Each row is a point. The points of each table are mixes of a few directions, plus a little noise. How many directions does each table use, and how many do they share? Where both have some left over, give the other angles between the two spaces (their principal angles), to ten degrees, smallest first.

First:
[[  0  30   4]
 [  3  15   1]
 [ 34 -60 -21]
 [-25  51  16]
 [-15  -3   6]
 [  4 -32  -5]]
Second:
[[-15  14   8]
 [ 25 -31 -14]
 [ 30   5 -12]
 [-37  -4  15]
 [-40  42  21]
 [ 37 -26 -18]]
Directions: first 2, second 2, shared 2

First (6 x 6):
[[ -8  -1 -21  10 -14  22]
 [  9   7 -25 -16 -22 -26]
 [ -4  -8  21  14  -4  -6]
 [ -1  14 -51 -17   6  35]
 [ 12   5  16 -20  21 -22]
 [ -7 -17  60  28  13  -3]]
Second, 8 rows:
[[  3   8 -47 -11 -33 -10]
 [  6   9   0 -19  26   4]
 [  2   4 -23  -6 -15  -4]
 [ -2  -3   5   9  -7  -1]
 [ -3  -6  43   9  30   8]
 [ -1  -4  43   4  39  10]
 [ -6 -11  36  19  10   4]
 [  0   6 -56  -4 -50 -12]]
Directions: first 3, second 2, shared 2

First, 9 rows:
[[ 32  -2  -1 -18  -4  -4  -4 -10   0]
 [ 49  18   7  -7  -7  30  17 -28 -19]
 [ 19  33  19  25  -5   7 -23 -12   9]
 [ -7 -18  26  28  -2  16  11 -18 -28]
 [-25   0 -21 -39   0 -27  -1  50  60]
 [-50   1 -34  -9  12 -12   6  33  14]
 [ -7  11 -39  10  16   5  -3 -20 -48]
 [ -4 -41  37   8  -9 -20 -10   2  10]
 [ -6  -2   5   3  -1   6   8   3   1]]
Second, 10 rows:
[[ 17  16  14  12   1   1  -6  -3  -3]
 [ 12  24  13  29  28  -6  10  12 -45]
 [-19 -28 -18 -29 -21   4  -3  -7  35]
 [ 10  21  11  26  26  -6   9  11 -42]
 [-27 -39 -25 -40 -31   6  -5 -10  51]
 [-11 -15 -10 -15 -10   2  -1  -3  17]
 [-26 -34 -24 -33 -22   3  -1  -6  36]
 [ 24  31  22  29  19  -3   0   4 -31]
 [ 20   9  15  -4 -21   8 -19 -15  33]
 [  0  15   3  25  32  -9  17  16 -52]]
Directions: first 5, second 2, shared 1; angles 50

First (9 x 12):
[[  7   3 -23  21 -23  -9  19 -10 -19   7  38  16]
 [ 13  -6  13  -5 -31  11  21 -23   3 -19  -3  11]
 [ -8  12 -12   2 -14  15   0  -6   5  -9 -22  -3]
 [  0  -2 -10   8  15 -17  -3  12 -14  10  25  -1]
 [ -1   2   6 -29  20   8 -11  17  24  11 -43  -1]
 [ -6  -4  38  16  -4  24 -23 -32  27   1 -10  -8]
 [ -3  -1  -7   1  21 -10  -9  16   1  23   8   2]
 [-12  -9  11   7  -1   2   3  13   0 -13 -12  -7]
 [ 10   5 -16 -20  18 -24   4  12 -27 -12  21  -7]]
Second (11 x 12):
[[-16   4  16  -3  -6   6  -7  -1  -4   5   8   0]
 [ 33 -10 -31   6   9 -11  15   1   7  -9 -16  -3]
 [ -9   4  11  -3  -9   3  -2  -6  -4  10   6  -5]
 [-41  10  33  -5   5  14 -23  14   0 -11  16  19]
 [ -9   4  12  -4 -15   2  -1 -11  -6  17   7 -10]
 [ -4   0   1   0   5   1  -3   6   2  -7   0   6]
 [ 60 -16 -52   9   7 -20  32  -6   8  -4 -28 -14]
 [ 29  -7 -24   4  -2 -10  17  -8   1   5 -13 -13]
 [ 21  -4 -15   1  -7  -7  13 -11  -1  11  -8 -14]
 [-46  13  39  -7  -4  14 -24   7  -6   1  22  13]
 [-19   3  13  -2  13   7 -15  17   4 -19   6  20]]
Directions: first 6, second 2, shared 0; angles 60, 60
